Every row gives one point. Examples show where two turns around zero, p and q, send a point. Write where each new point lands after one turn and then the other. Backwards means that the second turn is done in reverse. Each puzzle has new turns, and all numbers are rounded.
In the rows, zero is written as 128.

Turn p:
[119 213 135] => [148 160 205]
[143 100 149] => [139  99 107]
[139  94 121] => [126 120  93]
[102  94 166] => [105  76 125]
[115  89  98] => [ 96 135  89]
[150 179 100] => [155 179 151]
Turn q:
[153 118 142] => [150 126 149]
[110  84 116] => [ 90 115 157]
[184 175 110] => [189  99  95]
[ 64 135 144] => [ 82 173 111]
Where do these land?
p, then q: [ 69 166 159] => [115 196 162]
q, then p: [183  99 144] => [172  83 114]
p, then q: [116 110 130] => [107 124 130]
q, then p: [144 138  78] => [107 128  79]

Turn p:
[114 131 140 156] => [130 104 120 150]
[180  99 159 115] => [177 163 158 138]
[113 180 117  86] => [ 65 156 130 122]
[ 87 107 107 123] => [115  91 133  96]
[146 122 116 160] => [154 125  99 133]
Turn q:
[129 150  98 158] => [142 136  83 128]
[ 93 127 140  99] => [ 94 150 150 118]
[131 154 107 111] => [145 161 124 125]
[164 119  97 129] => [172 118 123 112]
[ 88  84 173 103] => [ 69 109 175 115]
[163 134 152 167] => [146  94 114 170]
Where do these land?
p, then q: [131 141 114 169] => [149 120 102  98]
q, then p: [145 115 127 128] => [146 135 138 127]
q, then p backwards: [132 123 102  84] => [151 100 121  92]
q, then p: [139 119 149 165] => [158 101 119 112]
q, then p: [104 108 130 161] => [125 102 133  91]
p, then q: [120 131 134 158] => [135 105 113 113]
q, then p backwards: [126 158 140  31] => [175 122 172  49]

Turn p:
[104 127 121  98 140 120] => [137 144 126 104 146 105]
[105 102 133 149  71 149] => [102 109 118 143  76  92]
[115 118 144 151 149 141] => [106 135 161 136 128 128]
[111  78 111 172  88 113] => [ 95  95 114 177 118  83]
[154 142  85 104 144 164] => [113 109 107  79 144 162]
[140 225 140 129 173  94] => [160 208 117 135 156 196]
[154 158 149 115 160  97] => [170 150 139 135 153 161]
[140  74 142 105  99 147] => [140  75 143 114 103  97]
Turn q:
[160  95 105 144 132 188] => [147 110  78 179 103 121]
[117 180 153  76 118  96] => [123 173 174  93 133 171]
[141  86  75 144 152 135] => [146 126  74 147 149  88]
[151 120 112 168 164 157] => [159  98 115 173 141 109]
[ 94 126 110 146 125 156] => [ 95 128 125 162 130 110]
[121 115 161 102 121  97] => [116 123 129  81 132 153]
[114 189 150 125  62  86] => [109 160 202  85  87 122]
[126 114 160 120 149 108] => [128 105 128 103 149 150]
Where do these land?
q, then p backwards: [134 115 106 147 106 123] => [104 116 128 118 101 126]
p, then q: [150 158 122 155 140 196] => [ 67 141 117 164 102 158]
q, then p: [123 142 151  89 109 133] => [119 142 125  97  91 132]
p, then q: [151 129 122 168 127  94] => [132  94 129 161 134  96]
q, then p backwards: [149 130 115  48 131 106] => [125 205 120  96 149 127]
p, then q: [149  78 142 151 118  94] => [139  69 116 110 132  99]
p, then q: [ 40 143 138 138 164 152] => [ 98 158 207 107 155 157]

Turn p:
[139 113  86 109 152 149 131 142] => [122 114 113 104 149 175 130 121]
[149  92 169 122 147 141 106 126] => [147  87 139 119 115 114 106  91]
[143 141  83 111 131 129 132 113] => [129 150  98 114 142 154 149 122]
[145 156 136 113 104 132 128 142] => [127 137 138 102 110 117 156 138]
[140 108  97 164 142  80 111 134] => [124 104  79 147 169 108 125 143]
[158 121 128 126 128 145 130 107] => [142 121 114 127 110 138 142 103]
[114 141 129 134  58 130 158 132] => [ 82 156 132 140  83 118 149 153]
[144 129 161 128 146 121 151 130] => [136 111 156 142 133 116 147 109]
[ 31 134 184 110 122 125 113 119] => [122 175 193 141 121 100  53 137]
[117 146 107 162 149 127 120 134] => [149 126 117 144 147 140 124 163]
Turn q:
[ 79 141 143 136 146  97 105 143] => [106 173 123 134 110 122 122  84]
[168 108 106 148 133  98 119 118] => [139 110 111 138 149  86 100 138]
[144 130 102 103 123 147 103 101] => [163 128 131  95 126 133 107 150]
[160 155 122 148 140 132 151 134] => [142 127 119 168 135 125 140 156]
[118 109 143 145  88 136 120 106] => [130  94 103 104 121 137 137 104]
[102 137 117 148 120 140 161 140] => [105 139 109 130 134 137 166 138]
[103 100 135 109 139 137 138  85] => [145 127 151  89 150 125 150 102]
[142 173 145 118 165 134 106 173] => [129 165 148 180 109 156  99 139]
[154 172 125 121  85 133 167 132] => [135 104 121 146  86 128 164 173]
[109  55 142 103 141 126 110 149] => [ 86 115 165  97 160 132  95  96]
Where do these land?
p, then q backwards: [ 50 130 154 145 195 172 110 119] => [190 131 146  88 185 162  69 139]
q, then p backwards: [121 112  84 162 141 134 147 122] => [133 143  90 128 133  82 117 137]
q, then p: [154 166 113 121 152 123 126 105] => [140 103 119 118 128 106 171 144]
p, then q: [133 118 113 116 107 154 122 143] => [116 125 137  96 115 147 130 138]
q, then p backwards: [133 133 156 114  98 132 147 119] => [158 124 146 137 124 152 143 143]
q, then p backwards: [147 102 144 143 129 129 135 156] => [118  94 126 142 141 116 147 142]
p, then q: [137 106 155  93 101 128 111 105] => [153 122 126  94  92 101 132 114]
p, then q: [150 131 150 131 109  88 109 128] => [116 132 132 129 119  73 128 125]
q, then p: [112 149  78 126 170 106 153 140] => [140 144 159 130 168 110 160 172]
q, then p: [144 133 133 129  78 115 120 141] => [ 87 125 102 122 113 124 106 135]
